Each wall is flat, endless, passes through zero and stands at right angles to its row. A trip goes straight from one point to another. Which walls does it cross, in order?

Walls:
(1): .08; .30; -.09
(2): -.24; -.29; .77
(3): -.69; .09; -.42
(4): -.57; .69; -.23
(5): .35; .11; -.19
(6): -.35; -.46; .77
(7): .44; -.56; .04
Trips:
.46; -.37; -.34 to .65; .19; -.35 => 1
.41; .59; .10 to -.36; .69; -.11 => 3, 5
.56; -.77; -.16 to -.25; .54; -.26 => 6, 1, 3, 4, 7
-.47; .24; -.03 to -.35; -.02; .22 => 1

Walls:
(1): -.22; .19; -.23; -.74; -.26; .75
(2): .28; .55; .34; .72; -.19; .25
(3): -.73; .18; .03; .42; -.21; -.06
(4): .13; .02; -.46; .17; -.20; -.05
Trips:
-.69; -.08; .25; -.26; .60; -.26 to .24; -.16; .25; .72; .07; -.22 => 2, 4
.33; .17; -.15; -.01; .10; .68 to .13; -.53; -.72; -.40; -.76; -.51 => 2
-.92; .31; -.09; .52; .32; -.13 to .37; -.87; -.75; .29; .27; -.46 => 4, 2, 3
-.02; .37; .23; -.21; .23; -.07 to -.26; .31; .12; .43; -.46; -.38 => 3, 1, 4

Walls:
(1): .21; .01; .10; -.18; -.12; -.35; .17; .05; .09
(2): .19; -.07; .14; -.23; .32; .14; -.33; .09; .17
(3): -.30; .45; -.01; .42; .25; -.56; -.08; .20; -.28
(4): .42; -.09; .04; .38; .34; -.22; .48; -.12; .65
(5): .25; .15; -.10; .23; -.52; .37; -.04; .06; .03
Trips:
.38; -.04; -.13; .50; -.25; -.32; .16; .64; .23 to -.10; -.43; .02; -.26; .07; -.18; -.25; .19; .15 => 2, 5, 3, 4
.16; -.23; .23; .18; -.26; -.09; -.11; -.25; .56 to -.45; -.31; .35; .65; .50; .23; -.40; .41; .74 => 1, 5, 3
-.22; .38; -.41; -.32; .15; -.41; -.43; .62; .03 to -.06; .94; .24; -.25; -.15; -.53; -.10; -.36; -.31 => 2
.25; .33; .06; .28; .20; -.71; .19; .30; .73 to .62; -.89; -.45; .16; -.21; .31; .16; -.68; .69 => 3, 5

Walls:
(1): .01; -.28; .04; -.43; .03; -.02; .13; .27; .16; .47; -.31; -.17
(2): -.04; .42; -.07; .09; .30; .22; .04; .22; .13; .19; .04; .45
(3): .36; -.04; -.46; .36; -.44; .06; .14; .40; .49; -.22; .57; -.04
(4): -.10; .70; .11; -.04; .07; .00; .34; -.16; .12; -.14; .28; .38
(5): .94; -.04; .18; .24; -.52; -.06; .70; -.14; .19; -.35; -.43; .24
(6): -.32; -.16; -.42; -.19; -.42; .39; -.03; .02; .34; .50; -.48; .18
(7): .12; -.41; -.19; .60; .27; -.12; .04; .14; .17; -.16; -.31; -.01
(8): .11; -.04; .15; .37; .11; -.51; .02; .09; -.18; .39; .00; -.39
(9): .26; .01; .26; .03; -.54; -.31; .12; .17; .15; .18; .14; .37
Trips:
-.61; .09; .22; -.43; -.25; .39; -.09; .04; -.42; -.30; -.17; .15 to .07; -.02; .04; .16; -.12; -.49; .21; .41; .19; .69; -.23; .05 => 1, 2, 9, 4, 8, 5, 7, 3
-.02; .22; -.03; -.15; .64; -.38; -.02; -.35; -.09; .02; .05; .00 to .10; .27; -.18; -.29; -.08; -.15; .06; -.52; .33; -.40; .04; .39 => 8, 5, 9, 3
-.32; .20; -.55; .31; -.13; -.10; -.07; -.72; -.15; .17; -.45; .08 to -.01; -.16; .22; -.33; -.80; .09; -.39; -.17; .14; -.13; -.34; -.15 => 8, 4, 5, 7, 9, 1
-.13; .10; -.28; .01; -.02; -.07; -.07; .27; -.13; .36; -.09; .48 to -.25; .06; .09; -.48; .05; -.33; -.06; .17; -.10; .19; -.53; .19 => 4, 8
.00; .06; -.28; .22; -.36; .11; -.29; .06; -.04; .09; -.59; .16 to .07; .49; -.62; -.36; -.18; -.59; .15; -.33; .57; -.34; .39; .05 => 3, 1, 4, 7, 6

Walls:
(1): -.12; -.35; -.22; .45; .37; .30; -.12; -.40; .02; .08; -.30; -.42; -.33; -.38; .04; -.09; .01; -.57
(2): -.53; -.03; .03; -.18; -.31; .41; .43; -.18; -.53; .13; -.08; .11; -.28; -.32; -.33; -.31; .27; .14
(3): -.16; -.30; .05; -.14; .21; .38; .34; .02; -.20; .18; .34; -.16; -.09; .39; .22; .27; -.01; -.22
(4): -.07; .00; .30; -.16; -.18; -.18; -.26; -.02; .09; .08; -.28; .06; .01; -.27; -.21; .14; .02; -.27
(5): .16; .12; .26; .20; .67; -.36; -.23; .16; .19; -.17; -.07; -.01; -.12; .43; -.19; -.37; .23; .17
(6): .07; .46; -.15; .72; .30; .19; -.29; .30; -.13; .01; -.06; .50; -.04; -.19; .50; .38; .12; .57
Trips:
-.24; -.33; .07; -.26; .61; .27; .47; -.19; .38; .28; -.09; .45; -.19; -.20; -.04; -.31; -.22; -.09 to -.05; -.01; -.21; -.23; .09; -.01; .02; .23; .20; -.20; -.05; -.54; -.05; -.08; -.60; .34; .21; .65 => 1, 3
.21; -.37; .18; .40; .06; .00; .19; .29; -.14; .21; -.12; -.09; -.56; .00; .27; -.04; -.06; -.20 to .06; .00; .33; -.17; .39; .12; .07; -.13; -.24; .11; -.11; .30; -.02; -.17; -.01; -.30; -.13; -.10 => 2, 4, 6
.03; -.21; -.07; .29; .38; .34; .05; .03; -.16; -.33; .02; .23; .20; -.18; .26; .15; -.23; .11 to .30; -.19; .05; .27; -.39; .52; -.13; -.01; -.29; .02; -.11; .17; -.62; -.43; -.60; -.33; .35; .10 => 2, 3, 4
-.22; -.23; -.15; -.30; .17; -.35; -.09; -.05; .03; -.33; .54; .19; .05; .19; .27; .36; -.16; -.21 to .49; -.28; .05; -.12; .30; -.52; -.04; -.07; -.18; -.05; -.35; -.15; -.49; -.04; -.54; -.25; .41; .18 => 5, 4, 3, 1, 2
-.27; .20; .25; -.01; .06; -.54; -.07; -.57; .37; -.48; -.16; -.04; -.20; .22; .15; -.13; .42; .02 to -.14; -.40; .55; -.12; .22; -.43; .07; -.20; .35; .04; -.12; -.10; .05; .01; .20; .38; .14; .22 => 1, 3

Walls:
(1): -.13; .31; -.02; -.63; -.35; .09; -.01; -.82; -.63; -.02; .34; -.36; .16; -.22; -.22; -.33; .10; -.24; -.42; -.13; -.05; -.39; -.44; .03
(2): -.45; .23; .22; .19; -.26; .70; .23; .10; .39; -.02; .16; -.23; -.55; .34; -.14; -.26; .00; .10; -.01; .43; .34; .05; -.32; .36
(3): -.44; -.05; .11; .59; -.22; .04; -.16; .13; -.45; -.13; .02; .25; -.49; .07; -.44; -.11; .30; .32; .18; -.04; .33; -.17; .11; .28
(4): -.37; .56; -.26; -.31; -.03; -.10; .09; -.94; .25; -.10; -.43; -.04; .05; .07; -.17; -.01; -.20; .41; .19; -.29; -.43; -.02; -.21; .02
(5): .26; .13; .02; .00; -.22; .11; .13; .06; .25; -.33; .42; -.09; .43; .09; -.33; -.26; -.01; .53; .01; -.07; .57; -.12; .20; -.35
(6): .02; -.30; .14; .33; .02; .01; -.05; .02; -.32; -.02; .03; -.08; -.01; .01; -.01; -.26; -.02; .23; -.19; -.32; .37; -.01; -.12; -.71
(7): .06; -.08; -.07; .25; .06; -.47; .02; .09; -.08; .13; .22; .37; .17; .44; .36; .48; .33; .01; -.33; .51; .12; .26; .07; .39
(8): .24; .16; -.02; .20; -.08; .27; .04; .02; .04; -.11; .23; -.01; .20; -.08; .57; .00; -.31; .53; .16; -.09; -.45; .57; -.09; .59
(9): .60; .20; .31; -.32; .34; .12; -.39; .22; -.11; .23; -.31; .08; -.09; .26; .06; -.79; -.03; -.42; -.02; .04; .02; .04; -.35; -.13
(10): .33; -.09; .03; .55; -.10; .01; .06; .06; -.67; .09; -.65; .24; .31; .00; -.17; .06; .47; -.27; .38; .26; .07; -.40; .34; .40
(11): .15; .50; -.66; -.47; -.54; -.10; .24; .43; -.24; .15; .14; -.09; -.39; .40; -.19; .47; .19; -.29; .08; .16; .41; -.33; -.23; -.43
Trips:
-.18; -.19; .26; .08; .63; .09; -.32; -.42; .19; .09; .11; -.24; -.47; -.18; .39; .02; -.24; .25; .25; .58; .39; .11; -.28; .36 to -.14; -.01; .25; .35; .04; .07; .01; -.28; .16; -.28; .12; .11; .07; -.41; .09; -.05; -.34; .47; .23; .24; .34; .10; -.30; .24 => 9, 5, 6, 7
-.24; .63; .01; -.05; .08; -.08; .15; .20; -.29; -.01; .14; -.12; -.21; .25; -.34; .20; .15; -.25; .19; .11; -.50; -.67; .26; -.63 to .14; .30; .02; .09; .00; -.15; .12; -.37; -.24; -.11; .51; -.08; -.40; -.49; -.32; -.52; .10; .22; -.05; .02; .10; .21; -.75; -.73 => 6, 5, 9, 10, 2
.28; -.20; .12; -.19; .03; .14; -.22; .10; .47; .20; .47; -.47; .45; -.04; .00; -.27; -.10; -.25; .20; .17; -.33; .12; .03; -.02 to .22; -.44; -.30; .26; .09; -.02; -.24; -.42; -.25; -.31; -.19; -.54; .36; -.01; -.10; .19; -.32; -.10; -.53; .20; .09; -.03; -.03; -.19 => 6, 8, 9, 10, 7
